Each row is a point. To make a cloud, some directions were put in groups of two or more. Within a group, all points are equally far from the middle, so they leave a hole (a ring in 2 directions, a hollow ball in 3). The other directions are filled evenly. Then the cloud was stretched, turned, moved and blurred a little. Count the holes, and give their numbers of directions, smallest first.

Cloud:
[[-31   4]
 [ 45 -18]
 [-39   3]
 [ 33 -18]
 [-28 -15]
 [ 57  33]
 [-49 -56]
 [-44  25]
 [  3 -60]
 [-23 -30]
 [ 53  -6]
 [-27 -39]
 [-45 -58]
 [-28 -51]]
Holes: 0

Cloud:
[[ 57 -53]
 [-25 -58]
 [ 27 -60]
 [-28  27]
 [-19  24]
 [ 39 -41]
 [ -5 -57]
 [ 37 -33]
 [ 35 -47]
 [ -2  41]
 [ 12  19]
 [ 18 -53]
 [ 27  17]
 [-41  12]]
Holes: 0

Cloud, 20 rows:
[[ 10 -19 -38]
 [ 31 -42 -25]
 [ 23  22 -34]
 [ 18 -58  19]
 [ 48   9  36]
 [ 37 -47  20]
 [-60   4   9]
 [-25  52  -2]
 [ 27  53  23]
 [ 59  13  -6]
 [-57  30  26]
 [-42 -46  15]
 [ 36 -20  44]
 [ 36 -47 -15]
 [ 34 -49  23]
 [-46  44  15]
 [ 59 -13  13]
 [ 42  44  13]
 [-28 -55  21]
 [-18  60  30]]
Holes: 1 (3)

Cloud:
[[ 15  43   2]
 [ 42   0 -37]
 [ 16  11   2]
 [ -5  -8 -53]
 [-17 -19 -23]
 [ 15  33 -24]
 [ 20 -60  14]
 [ 10 -10  16]
 [-17  14 -10]
 [ 16 -36  40]
 [  5  28  21]
 [ 33 -32   6]
 [ 35 -25   9]
 [ 22 -27 -31]
 [-13   7  45]
 [-25  54  -3]
 [-27  -8  -4]
 [ 49   9 -20]
 [ 11   5 -35]
 [ -9   0  29]
 [ 22   2  46]]
Holes: 0

Cloud (29 x 4):
[[ 29 -31  22 -10]
 [ 44  17   3 -43]
 [ 25  30 -33 -34]
 [ 57  22  -6 -14]
 [ 60  10   3 -21]
 [ 36  37 -19 -24]
 [ 38 -36   2 -14]
 [  6 -38   1 -17]
 [  9 -14  34  11]
 [-18  21  23 -33]
 [ 33  24  -1  26]
 [-15  10 -44   7]
 [ 53 -21 -20  -3]
 [ 17  -5 -40  21]
 [ -1 -12  23  20]
 [ -2  46  23   2]
 [ -8 -11  11  24]
 [ -8 -25 -10 -39]
 [-10 -21  13  12]
 [ 13  33  26  20]
 [-15  29 -39  -6]
 [-27  -5   2 -31]
 [ 11 -16 -33 -46]
 [-20  18 -40   2]
 [ 12  -7 -31 -50]
 [ 54 -23   6 -13]
 [ 30  14   1 -52]
 [ 39  13  16 -45]
 [ 47 -18  25 -16]]
Holes: 2 (2, 2)

Cloud, 30 rows:
[[ 18  18 -40 -42]
 [  0 -41  14   4]
 [ 22 -19  -5  26]
 [ 33  49 -44 -13]
 [  7  -6 -30   5]
 [-38  19  15 -20]
 [ 43 -45  21 -21]
 [  0  19  13 -50]
 [ 21  -1  12  38]
 [ 37 -19 -49 -16]
 [ 23 -15   5  18]
 [ 28 -28 -37 -27]
 [-37  -8 -24  -2]
 [ 15  26   2 -16]
 [-24   1  -5 -16]
 [  6  -1  33  11]
 [ 15  23 -47  19]
 [ 39   6 -39 -20]
 [ 26 -27  -6  -2]
 [ 16 -57  14 -27]
 [ 30   5 -42 -27]
 [-41  -2 -13  -5]
 [ 15  42 -32  -8]
 [ 41  18 -17  25]
 [  3   0   6 -31]
 [-23 -60 -34  19]
 [-11  13  14 -13]
 [-28  -6 -14 -28]
 [-21  14 -29 -13]
 [ 46  37 -29 -10]]
Holes: 0

Cloud (53 x 6):
[[  6  38   9 -21 -12  23]
 [  1  43  16 -26   3 -34]
 [ 18  35   4 -18  -8  19]
 [-32  13  -9   6  29   4]
 [-18   2  -5 -37  11  16]
 [ 29  23  13  11 -22  11]
 [ -9  18 -35  -1  -3   3]
 [ -5  51  32  11  -8  12]
 [ 13 -15  32  -4  -4  34]
 [ 16  28  36  23 -11 -14]
 [ -8  44   9 -24   2 -34]
 [ 26  30   4 -22 -12   9]
 [  7  -2  42   7 -29  17]
 [-26  -5  21  -8 -21 -25]
 [  5 -22 -13 -17   1 -12]
 [ 14  47  37   8  16 -11]
 [-20 -21  14  14  21  11]
 [ -5  31  25 -14 -17  30]
 [-43  13  20  13  -1  -5]
 [ 21  32  29  17 -22  -5]
 [ -4  16   1  -4  14 -41]
 [-13  22  41 -26  33   6]
 [ 21  31  28  17  32  -5]
 [-19  39  -9  25 -26   1]
 [ 16  23  41  23  -3 -16]
 [ -8  47  27  15 -14  19]
 [-40  17  19  20  17   0]
 [-28   9  29 -33  22 -11]
 [ 25  12  33   7 -29   2]
 [ 15  -8  37 -14 -22  24]
 [-18   3  16  22  29  28]
 [ -5  20  -9   2 -33 -28]
 [ -4  -7  25 -38  24  18]
 [ -6   9  41 -29 -24  15]
 [-23  11  36  24  28  15]
 [  0   2  36 -10 -20  34]
 [-15  24 -33  -8 -18   3]
 [  1 -10  50  11  28  13]
 [ -3   4   4   3  15 -37]
 [  3  24 -17  26 -13  17]
 [ -2  18 -28 -23  12  -4]
 [ 10   8  60   1 -10  -6]
 [ -2  38  21 -12 -16  27]
 [-24  21  -1  24  31   9]
 [ 21  -5  47 -25  27 -13]
 [-15  -3  38  24  -5 -12]
 [  2  23   6 -30  26  19]
 [-12  20  50   6  31  17]
 [ 11   6  39 -33 -26 -16]
 [ -7  41  19  32  23  -4]
 [ 13  -9 -10 -33 -21 -13]
 [  2 -21  -5  -4  13 -17]
 [-20  42  20 -28  18 -16]]
Holes: 3 (2, 2, 2)

Cloud (54 x 6):
[[ -2  37 -10 -41   4  -6]
 [  5 -18 -29   7  35  11]
 [ 24 -20  13  26 -11  22]
 [ 25   1 -44  26 -17  -6]
 [ 35  -8   6  -8 -21  45]
 [ 12  -2 -18  38  -9  34]
 [-10  -8  12  15  17  13]
 [  9   5  14   5  34   1]
 [ -8   9   2 -28  11 -39]
 [-12  -1  11 -10  20 -12]
 [-10 -30 -40  12  -7   4]
 [ 26  -5 -14 -38   4   3]
 [  8 -45 -16   5   9  13]
 [ 47  34  18  11  14  -5]
 [ -9  30 -29 -33  16  -6]
 [ 26 -18 -32  48   6 -15]
 [ 10 -14 -37  16  -7  26]
 [ 12  49 -25  15  -1 -39]
 [  3   3  18  17   8  -4]
 [-30 -12 -22  16  -6 -11]
 [ 57 -11   3  12   3  23]
 [ 22 -34 -17  28  15  15]
 [-25  -5 -38 -30 -32   0]
 [ 11 -31 -14  -5  31   3]
 [ 53  12  -9 -13   2  28]
 [ 47  20 -14 -15   4  16]
 [-28 -35 -12  -1   6  29]
 [-10 -21  11   9  13  34]
 [ 35   5  -3  16  13 -38]
 [ 32  15  15 -12  29  14]
 [ 21  31  -2 -20   3 -29]
 [  2  27 -16   0 -32  -2]
 [  6   8  11  14  25 -18]
 [  5 -18 -22   8  38   0]
 [ 49  12 -17  -5 -11  -7]
 [ 18  30  -2  48  32  11]
 [ 28   2 -24 -11 -32  12]
 [  9   0 -48  12   7 -21]
 [ 60  22   8  15  13  -4]
 [  3  30  -7 -13 -31 -13]
 [ 17   6 -29   8 -30  19]
 [ -2   8 -32  22 -33  -8]
 [  6  18   7 -22   9 -26]
 [ 24  15 -39 -18 -10 -17]
 [  1  32   6 -40   4  28]
 [-16 -15 -33 -12 -10  36]
 [ 13  28   9 -39  16  15]
 [  8 -39 -26  25   0  -7]
 [ 10 -21 -39  22  12  -1]
 [ 22  -1 -46  35  -3 -24]
 [ -4 -35 -31  16   2  17]
 [  4   4  19  -2  34  13]
 [-15  -7  -6 -18  27 -38]
 [ 33  16  18  39  32  -2]]
Holes: 2 (2, 2)

Cloud:
[[-18  -2  -9   5  -1 -39 -46  13]
 [-33 -23 -29  -3  -6 -18  -4 -22]
 [-12 -36  17  38  -4 -24   8   2]
 [-18  -7  21  34  -7  20   9  34]
 [ 22  17   4 -10 -10   2  20  -5]
 [-14   0 -28  28 -10  14  20  15]
 [-48 -16  15   3   7  31  26  20]
 [ -8 -14  15 -10 -42 -13 -34  29]
 [-31 -27   0  22 -28  24   0  15]
 [ 36 -12 -35  12 -11   0  -9  19]
 [ -3 -15  17  46  26   0 -11  27]
 [ 24 -36 -18  11  22  18 -10  20]
 [-25   8  -9  45  22 -25 -10 -12]
 [-23  24 -10  31 -25 -40 -16   9]
 [ 45  17 -22  -6  15 -22 -31   6]
 [-19  14 -27 -26 -29   4 -20  22]
 [  1   0 -11 -20  25  37 -22 -10]
 [  0 -14 -31   4  29 -20 -10  18]
 [-15 -15 -30 -20 -18 -24  11  18]
 [ 22  12  11  11  32   5  24  -1]
 [ 23 -14  16 -17  16 -15  15  -4]
 [-34  31  -7  17   5 -20 -40  -2]
 [  5  11 -19  -2 -37 -27 -40  18]
 [  2 -20   7 -18 -41 -24 -35   4]
 [ 31   9  -2   5 -32 -32 -23   1]
 [-48   3 -18 -21  26  11  17  25]
 [  3 -33 -14  10  38   7  22  13]
 [ 15  27 -36  -3  39  -8 -26 -12]
 [ 25   3 -19 -18  38  -9  -1  25]
 [-43   5 -20 -32  -4 -37  -2  -7]
 [ -2  -7 -41  -8 -22   6  21   5]
 [-41  17   2   3  35 -10  -3  40]
 [ -7   7  27  -2  -4 -24   6  27]
 [-44  18  17   6  13  19   9  34]
 [ -3  11 -50 -22   8 -16   9 -23]
 [  0  -6  -6 -12 -12  37   6 -15]
 [-47 -32   9   9 -23 -26  18 -10]
 [-49 -30   4  10  -8  11 -11  31]
 [ 47   3 -10   4  24 -20 -28  11]
 [-10  16 -19  15  60  10 -11  19]
 [  4 -48  20   4 -32   8   0  19]
 [ -7  30 -10  43  12  -7 -15  -2]
 [-24  13 -28  -6 -18   3 -42  19]
 [ -9  18  -9   5  -3 -14 -22  49]
 [-19  -6 -21 -21  49   3 -17   1]
 [ 41  12 -21   4  -7   0 -24 -16]
 [-26 -20  -3  32  37  -4  13  27]
 [-16 -33 -16 -22  -9 -17  -9 -23]
 [ -3 -39  21  -4 -19  24 -10  36]
 [-10 -49  -5  -1 -22  -2  36  -3]
 [-30   7  -5 -14 -26  -6  40 -15]
 [-11 -32  -6  24  35  19  14   4]
 [-28  28  16  21 -12  -6   6  19]
 [ 44  -1 -13 -27  17 -19  -7  -4]
 [-44 -36  10   6  -5  -3  36  17]
 [-22 -18   4 -28  18  19 -35  27]
 [-29  13   3   9  38 -28  -4  31]
 [-20   3   2 -37 -37 -15  10  -4]
 [ -5  12  -5   6 -20 -20  -3 -38]
 [ 16   4 -43 -20 -11   4 -29  15]
 [  0  -5 -29 -25 -32 -14 -37  17]
 [  8 -18   2   5   0 -20  17 -37]
 [  0 -20 -22  -4 -33 -10 -42  19]
 [ 16 -36  11  16 -32   8 -30  23]
 [-25  28 -17  44  24 -27   0   1]
 [-39  11 -20 -15  -5  27 -21   2]
 [-38 -15 -33   8   0  -5  25  13]
 [ 16  -2 -25   1  55  -1  12   6]
 [ -6 -28 -36   3 -16  -9   4  19]
 [ 21 -22 -11   8 -21  11  -8  44]
 [-37  34 -13  -5  -4  18 -20  10]
 [  4   9 -30 -14  -9   2  32 -30]
 [-47 -21 -19  -2   3  14  -7  -7]
 [ 18  25 -19  -2   8   1 -50  -3]
 [-42   4  28   6 -10   3  21  24]
 [ 32 -16 -20 -34  -1  34  -1  14]
 [ 19  31  -8   9  19  16 -35  12]
 [ 13   7   1 -17 -13  -1  27 -24]
 [  0  -3   6  30  42   6  36  10]
 [-43 -11 -10 -30  19 -19   1 -14]
 [-26  10 -13   5 -34   7 -29   0]
 [-44  13  -2  10  11  35   5  11]]
Holes: 1 (8)
